Each row is a point. Each copy is the shape, with its points in the same order, turned, moved and blurred by noise. Some copies are also mirrored. Which?

Shape (8 x 2):
[[-11 -24]
 [-17  14]
 [  5   9]
 [ 13 -36]
 [ 54  13]
 [ -6  -3]
 [  7  29]
 [-37 -26]]
Copy 1 (8 x 2):
[[-12  29]
 [ -3 -10]
 [ 16   3]
 [  3  47]
 [ 60  20]
 [  2   9]
 [ 25 -13]
 [-37  18]]
Copy 1 is: mirrored
Copy 2 (8 x 2):
[[-18 -17]
 [-36  17]
 [-14  21]
 [ 11 -16]
 [ 29  41]
 [-20   5]
 [-18  39]
 [-38 -28]]
Copy 2 is: only turned

Shape (10 x 4):
[[ 24 -34   3  27]
 [ 51 -34 -10 -16]
 [ -5  18 -14   1]
 [ 52 -46  18  51]
 [  5  -9  24 -10]
 [  1  38  -4  -6]
 [ 41 -15  -2 -26]
 [ 15 -39  14 -24]
 [ -4  36   3   7]
 [-19  25 -13  27]]
Copy 1 (10 x 4):
[[ 19 -33   2  -6]
 [ 31 -22  -8 -53]
 [ -3  29  -6  -5]
 [ 48 -60   3   8]
 [ 13   7  31 -18]
 [ 11  50  -5  -4]
 [ 30   3  -1 -51]
 [  8 -14  29 -47]
 [  9  41   0  11]
 [-12  30 -11  25]]
Copy 1 is: only turned
Copy 2 (10 x 4):
[[ 26 -31   8  39]
 [ 47  12  30  40]
 [ 10   2 -13 -11]
 [ 54 -58  13  52]
 [  8 -13  32   0]
 [ 19   5  -5 -33]
 [ 42  18  34  15]
 [ 14  -3  43  28]
 [ 15 -10 -10 -30]
 [  4 -17 -33 -16]]
Copy 2 is: mirrored
Copy 3 (10 x 4):
[[ 30  -8   3  28]
 [ 59 -27  11 -15]
 [ -1  22  -6 -21]
 [ 55  -9  13  58]
 [  8  -5  34 -10]
 [  4  35   8 -36]
 [ 49  -9  19 -27]
 [ 18 -35  30 -12]
 [ -5  45  10 -18]
 [-12  32 -15  -1]]
Copy 3 is: only turned
Copy 4 (10 x 4):
[[ 35 -30 -12   5]
 [ 47 -29  38  20]
 [ -1  23   7  13]
 [ 47 -58 -19 -10]
 [ -8 -19  16  -3]
 [  5  44  16  -8]
 [ 32  -9  39   9]
 [  4 -34  32  18]
 [  3  32  -4 -19]
 [ -3  31 -28   4]]
Copy 4 is: mirrored

Shape (10 x 6):
[[-21  -9  14  -2  15  16]
 [-21  -2  -9  -1 -37 -15]
 [ 36   3   4  27  13 -35]
 [  9  11  16 -20 -40  19]
 [ -5  -1  -3  11   1  23]
 [ 52   3   5   7  11   7]
 [-29 -47   5  -1  14   1]
 [-29 -20   1  -3 -42  26]
 [ -8   9   6   3  -9  23]
 [-14 -14 -17  -6  14   1]]
Copy 1 (10 x 6):
[[ -2 -26  -5   0   4  30]
 [-11  16  -4 -25 -33   2]
 [ 25  -1 -17  14  18 -44]
 [ 25  12  29 -17 -18  24]
 [  9   2 -15   7   4  30]
 [ 56  -2  -7  18  20 -10]
 [ -7 -51 -28   3 -23  19]
 [ -7   6   0  -7 -44  43]
 [  8   4   1   1   1  28]
 [  6 -23 -31 -15   1  11]]
Copy 1 is: only turned
Copy 2 (10 x 6):
[[-41   1   8  -8   7  13]
 [-11  -5 -14  13 -38 -25]
 [ 27  17   8   4  34 -28]
 [  8   1  -9  -3 -40  27]
 [-22   9 -15  10   4  21]
 [ 28   5  -7  -6  28  16]
 [-47 -35  11   0  21 -15]
 [-34 -25 -11  20 -38  15]
 [-20  14  -8   7 -12  21]
 [-31  -5 -20  -5   8 -12]]
Copy 2 is: only turned
Copy 3 (10 x 6):
[[-29  -3   4   2   7  27]
 [-13   4 -18   5 -41 -10]
 [ 37 -20 -19  21  17   6]
 [ 10  24  15 -19 -38  12]
 [-15   9  -4  19  -8  33]
 [ 41   4  -9   4  14  44]
 [-41 -38 -15  -5  -1  29]
 [-36   4   4  -1 -52  21]
 [-14  16   4  14 -13  22]
 [-23  -2 -30  -4   1  22]]
Copy 3 is: only turned
Copy 4 (10 x 6):
[[ -1  11 -29  20  -7  -4]
 [ -2 -20  17  10 -37 -18]
 [ 36  -2  14 -13  30 -37]
 [ 18  10 -11 -17 -56 -19]
 [ 19  15  -8  14 -14   5]
 [ 53  13 -10 -27   9 -13]
 [  4 -24 -34  42  -1  -7]
 [ 10  -6  -9  31 -60  -3]
 [ 10  20  -7   7 -26  -2]
 [  2 -15 -12  11   1   9]]
Copy 4 is: mirrored

Shape (12 x 8):
[[ -1 -21   0 -28   1  -6  11 -24]
 [-17 -11 -21 -17 -28  26   1  -3]
 [ -7  24 -48  -3  10   3 -20  15]
 [-10  16   7  24  16  -5 -21  15]
 [ 14 -15  23   6 -10 -32  37   7]
 [-13   0 -25 -11  18   1  -7 -25]
 [ 11 -26  12  24  36   6   3  44]
 [-18 -29  -5   4 -30 -21   3 -31]
 [-15  24  19 -12 -29 -39  -6 -14]
 [ -6   2  -9  16  11  29  19 -16]
 [  2  19  22  18  38  20   7   3]
 [ 46 -47  13  -2 -13 -22   3   1]]
Copy 1 (12 x 8):
[[ 28  11 -15 -22  26  -5  20   2]
 [-12  22  -5 -31  26  -1 -15  10]
 [ -4  46 -12  10 -17 -11 -15  28]
 [  7   2 -20  25 -28  -7 -16  -6]
 [ -4 -10 -15  10  10  16  58 -10]
 [ 35  33 -26 -14  -4  -7  -6  13]
 [ -9 -37 -24   4 -34 -27  21  18]
 [  1  22 -34 -24  21   7  18 -36]
 [ 15  23  -5  31  29  15   6 -33]
 [ 17   1  -8 -31 -21  19  -1  18]
 [ 35 -24   0   6 -37   6  -3  14]
 [ -1   1  -6 -14   4 -38  60 -20]]
Copy 1 is: only turned
Copy 2 (12 x 8):
[[  7 -11  -4 -12  -5 -30 -24  17]
 [-22  16   1 -15 -35 -13  -6  33]
 [-18  38  22  26   5  -2  16  21]
 [  2  26  11  -3  11  34  -3  -9]
 [ 30 -37  -8  -1 -24   6  -5 -14]
 [-15  16  -3   4  15 -20 -15  14]
 [ 35  -7  -6 -15  17  44  22  25]
 [-28 -21  -4 -26 -18 -20 -12 -12]
 [ -6  -2  28   2 -29  -6 -36 -32]
 [ -3  21 -38   3  -8   5  -9  17]
 [ 27  28 -24   3  12  32 -21   8]
 [ 40 -27   2 -38 -11 -24  22  -6]]
Copy 2 is: mirrored
Copy 3 (12 x 8):
[[ 33 -31 -19 -21  -2   3   0   4]
 [ -4 -17  -8 -42  -6  13  33 -18]
 [-27   5 -60 -14  20  -9  25 -11]
 [-14  21  -7  10  16 -26   4   3]
 [ 29 -16   3  35 -22  -3   1 -11]
 [ -1 -20 -33 -26  30   5   1   8]
 [-28  12  -5  18 -34 -14 -14  33]
 [ 22 -28   5 -17   5  12 -14 -38]
 [ 43  -7  -5   5  25 -32  15 -38]
 [-12 -14   0  -9  16  23  18  19]
 [ -8   9  -1  14  17 -11  13  42]
 [ 37   7 -14   1 -46  13 -25  -9]]
Copy 3 is: only turned
